Every row gives one point. A path goes straight from each point to the next, and from the last back to the first. The post is the endless flat space through its rows: a point in 2 columns, a line in 3, a plane in 4, and so on, so that a path can go around it. How many times does the path go around the post? Going back the other way cancels.

Post, one row:
[[18  1]]
Path, 22 rows:
[[ 14  20]
 [ 25  12]
 [ 59 -11]
 [ 30 -21]
 [ -1 -23]
 [-12   5]
 [ -2  17]
 [ 16  32]
 [ 38   7]
 [ 46 -16]
 [ 23 -24]
 [  5  -4]
 [  1  12]
 [ -2  35]
 [ 29  11]
 [ 60  -1]
 [ 43 -29]
 [ 12  -7]
 [-18  10]
 [-19   4]
 [ -7 -21]
 [  5   6]]
Times around: 3

Post (3 x 4):
[[ -5   9  33  36]
 [-10   8  -2   7]
 [-31 -14 -20 -31]]
Path, 28 rows:
[[ 22  -6  38  55]
 [-25 -28 -39 -22]
 [ -3  21  18  49]
 [-56  -5  -4 -20]
 [-19  18  20   4]
 [-27 -37  29 -32]
 [ -3 -20  -1 -17]
 [ -7  10   9  -4]
 [-20  42 -15 -17]
 [-28   1  15  15]
 [-21   6 -20  23]
 [ -4  -2 -14   6]
 [ -5 -11 -22 -19]
 [ -1 -24  -5  -2]
 [-19   3 -19  31]
 [-30  -2 -31 -21]
 [-35   3   0 -24]
 [ -1  18  60  27]
 [ -2  -8  18  -3]
 [ -4   4  25 -15]
 [-35  30 -25 -33]
 [-47   3 -21  -1]
 [-21  -7   4  15]
 [ -1 -17 -41 -11]
 [ -9 -14  23   6]
 [-24 -20  33 -16]
 [  7  33  19  34]
 [-20 -11   9 -18]]
Times around: 0

Post, 7 rows:
[[  3  11  36   5  14  18 -11  30]
 [  4 -14  -2   7 -16  27 -53  10]
 [ -2  -1  13  -1  -1 -10   4   6]
 [  1 -10 -10 -15  12  19  18  -6]
 [  7 -32   1 -23 -15  26   6 -20]
 [-31 -14  -3  -3  -1  14 -28  -1]
 [ 15 -11 -11 -32  -5   1   2  38]]
Path:
[[  5  -5  44  25 -10 -22  -3 -20]
 [ -1 -40  15 -24 -13  15  15  -9]
 [-23 -20 -25 -11 -10   7  10  26]
 [ 31  -6  20  -3 -10  -9  -3  36]
 [-15 -32  10 -19  13  15 -24  28]
 [  5 -20 -10   3   2  43  17  13]
 [ -6 -20 -13 -29 -41  24  -3  22]
 [  0  -2  -6 -23 -23  21  -2   1]
 [ 33 -17  10 -41 -13  32 -16  17]
 [  7 -10   6  -4  17  22   1 -12]
 [ -1 -22  20  12  -3   1  -6  -3]
 [-25 -17   1 -18   4  16  16   7]
 [-31  17 -13  -2  -8  12  -8  16]
 [  8   9  -3 -24   4  20  -1  21]
 [ 33  -4   6 -21  24  15 -15   7]
 [ -7 -29 -17   7  20   2 -17   1]
 [ 22  -2  17  13  16  35   9  36]
 [-23  -6   2  10 -20  -9  -6  -6]
 [ -7 -13   3 -17 -23   5 -20  10]
 [ 38   7   5   0   7  31 -17  -8]
 [-15 -10   8 -29  29   6   2  14]
 [-26 -23   8  -2  23  29  -2   8]
 [ 25   0 -38  18 -14  -2   4  14]
 [ -6  -5   6  -8 -16  25 -17  20]
 [-12   7 -30 -12   8  13  -6   5]
 [ 14 -43  -6 -60 -29  -8 -28  20]]
Times around: 4
